Every row gives one point. Each copy is the shape, with its points in the same order, turned, moved and blurred by noise. Say if it was mirrored as well.
In the rows, 128 means zero.

Shape, 6 rows:
[[ 61 155]
 [111  76]
 [134 179]
 [140 106]
 [ 72 126]
 [104  92]]
Copy 1:
[[101  78]
 [105 175]
 [175  97]
 [143 162]
 [ 93 111]
 [106 154]]
Copy 1 is: mirrored
Copy 2:
[[ 88 202]
 [167 159]
 [ 65 131]
 [138 128]
 [119 193]
 [152 163]]
Copy 2 is: mirrored
Copy 3 (6 x 2):
[[216 124]
 [137  72]
 [159 176]
 [123 113]
 [193 101]
 [151  84]]
Copy 3 is: mirrored

Shape:
[[ 53 151 130]
 [ 61  97 164]
 [133  94 112]
 [ 81  66 108]
 [166 185 155]
 [139 169 130]
 [152 104 146]]
Copy 1, 7 rows:
[[168  63 114]
 [142  57 179]
 [138 145 172]
 [179 106 197]
 [ 59 140  95]
 [102 138 105]
 [ 94 141 170]]
Copy 1 is: only turned
Copy 2:
[[145 178 200]
 [ 94 186 170]
 [115  99 147]
 [ 77 120 197]
 [196 144  98]
 [184 130 135]
 [122 117 115]]
Copy 2 is: mirrored
Copy 3 (7 x 3):
[[171  89  81]
 [113  64 103]
 [129 127 162]
 [137  73 165]
 [135 200  84]
 [154 173  98]
 [102 147 137]]
Copy 3 is: only turned

Shape, 9 rows:
[[136 132 118  96 165  55]
 [103 143  93 132 171 163]
 [131 107  95 140 184 146]
 [ 58  78  41 103 143  87]
 [151 175 135 135 170 147]
 [104 110 129 120 135  61]
 [166 149  36 127  78 140]
 [163 163  46 180 152  94]
 [143 103 145 117 137 123]]
Copy 1, 9 rows:
[[ 47 150 157 167 154 105]
 [119 116 160  82 157 158]
 [ 86 106 132  75 153 126]
 [ 18  52 171 133 148 181]
 [142 161 142 109 160 120]
 [ 65 105 167 174 129 111]
 [114 101  72 162 187 205]
 [105 101 114 139 239 130]
 [101 132 123 134 107 118]]
Copy 1 is: only turned
Copy 2, 9 rows:
[[134 127 190 110 173 173]
 [ 98 183  94 106 167 108]
 [102 140 108 130 194 103]
 [ 58 125 163  25 170 131]
 [147 178 116 155 153 127]
 [129 103 154  84 139 172]
 [125 165 178  99 114  38]
 [177 158 155  88 183  68]
 [108 119 132 148 136 129]]
Copy 2 is: mirrored
Copy 3 (9 x 6):
[[140  67 118  96 156 150]
 [163 153 122 103 157  75]
 [171 165 131 101 170 130]
 [130  95 145 159 249  96]
 [162 132 107  69 108 105]
 [113  68 125 135 148 146]
 [121 171  17 122 190 115]
 [200 116  42 116 162 124]
 [108 138 135 107 130 146]]
Copy 3 is: only turned

Shape:
[[160 143 131 135 141 154 143 121]
 [147 129  61 118 105 123 183 126]
 [ 57  48 140 109 115 162 126 134]
 [125 115 119 158 112  55  46 140]
 [138 117 174  70  89  98 168  89]
 [142  79 153  79 124  56 131 129]
 [114 144 140 115  95 107 188 147]
 [134 121 195 151 139 137 140  95]
 [129 143  76 134 175  97  68  61]
 [106  86 142 101  77 145 109 190]
 [141 180 109 166 184  51  90 165]
 [141  94  54 146 142  50 173 130]]
Copy 1:
[[ 97 144 160 108  98 119 156 139]
 [ 97 110 156  87  88  45 119 107]
 [196 166 149 135 134  32 197 138]
 [149  74  67 187 133 111 143 117]
 [107 107 218 165 129  71 184  85]
 [149 105 170 200  97  79 151  77]
 [111 116 195 134 145  64 116 131]
 [106 144 174 165 119 117 191 170]
 [140  47 101 115  61 128 191 138]
 [168 171 133 132 173  72 142  87]
 [143  56 109 153  96 163  85 156]
 [121  78 132 152  42  35  95 123]]
Copy 1 is: mirrored
Copy 2, 12 rows:
[[141 105 102 147 136 130 134 142]
 [152 134 112  89  83  92 129 159]
 [ 94 197 113 114 131 156 131  63]
 [153 104 207 136 153  79  85  66]
 [197 166 120  91 162 148 165 121]
 [185 150 142  74 190 117 108  98]
 [190 144  82 119 104 112 154 103]
 [168 143 119 179 163 164 139 119]
 [127  75 201 136 114 165  80 135]
 [104 152 102 106 143  85 163  52]
 [205  44 146 164 110  92  59  69]
 [177 153 141  92  90  75  55 146]]
Copy 2 is: mirrored
Copy 3, 12 rows:
[[122  90 143 128 150 156 150 144]
 [100 132  85 128 103 121 151 182]
 [199 119  95 145 145  71 157  70]
 [143 196 124 173 198 150  73 121]
 [140  96 157 156  77  87  86 132]
 [122 166 169 176 122  81 103 119]
 [144 103 120 189  88 123 133 166]
 [137  57 161 165 161 130 102 105]
 [ 66 157 114 102 168 174 100  77]
 [222 158 131 152 136 113 148 140]
 [ 87 180 147 202 184 213 135 127]
 [ 61 174  87 176 145  95 148 157]]
Copy 3 is: mirrored
Copy 4:
[[112 119 116 153 142 147 152 123]
 [102 136  73 143 137 198 101  88]
 [138 151 186  59 104 204 129 148]
 [132 173 157  96 141  75  88  52]
 [132 145 129 108 234 190 124 135]
 [141 123 154  89 213 153  75 107]
 [127 135  65  84 171 180 131 127]
 [154 133 143 124 181 144 188 127]
 [ 51 140 178 137 155 115 151  47]
 [147 175 137  88 114 155  76 168]
 [ 90  91 103  98 140  43 124  64]
 [110  88  97 100 147 172  88  15]]
Copy 4 is: only turned

Shape:
[[142  61 160 179 190 125  77 213 127]
 [167 109  96 132 129 133 138 124  83]
 [115  89  84 106 109 152 164 108 147]
 [146  88 154 127 195 139  81 115  80]
 [168 105  80  70 155 127 131 150  75]
 [157 146 104 120 140 121 160 110 178]
 [ 89 145 133 128 112 114 139 143 192]
 [113 152  54 144 132 151 143 120 153]
 [ 98 137 163 183 168 159 199 191 151]
 [137 104  80 132 136  90 164  98 138]
 [ 92 161 183 224 107 147 189 231 103]
 [ 67 146 157 191 171 117 177 201  97]]
Copy 1:
[[155  80 178 157  68 100  41  74 167]
 [105  66 141 137 135 159 136 139 159]
 [118  98 152  67 181 124 153 140 160]
 [155  85 146 126  92 205  84  94 167]
 [112  56 133 158 181 168 140  90 171]
 [106 117 133  99 145 128 155 117  87]
 [124 180 167 107 149 105 116 138 105]
 [129 122 168 123 144 121 204 136 132]
 [ 77 168 150 115  60  80 119 101 169]
 [ 87  93 189  96 155 158 153 128 109]
 [ 59 182 149 171  46  70  92 179 195]
 [ 66 186 185 158  69 123 104 106 183]]
Copy 1 is: mirrored
Copy 2 (12 x 9):
[[ 98 193 107  72 112  37 197 166 134]
 [169 124 144 114 155 129 167 121 110]
 [171 139 161 124 139 151 121 187 128]
 [103 192 117  89 146  99 159 116  67]
 [127 118 126  99 159 167 205 148  91]
 [181 158 112 124  91 168 126 139 165]
 [125 164 148 134  76 130 101 149 187]
 [158 155 152 144 152 166 132 141 189]
 [134 147 114  41 122  80 101 139 218]
 [197 163 171 110 110 160 149 139 137]
 [124  96 152  45 126  23 115 107 234]
 [102 146 167  25 130  73 134 106 214]]
Copy 2 is: mirrored
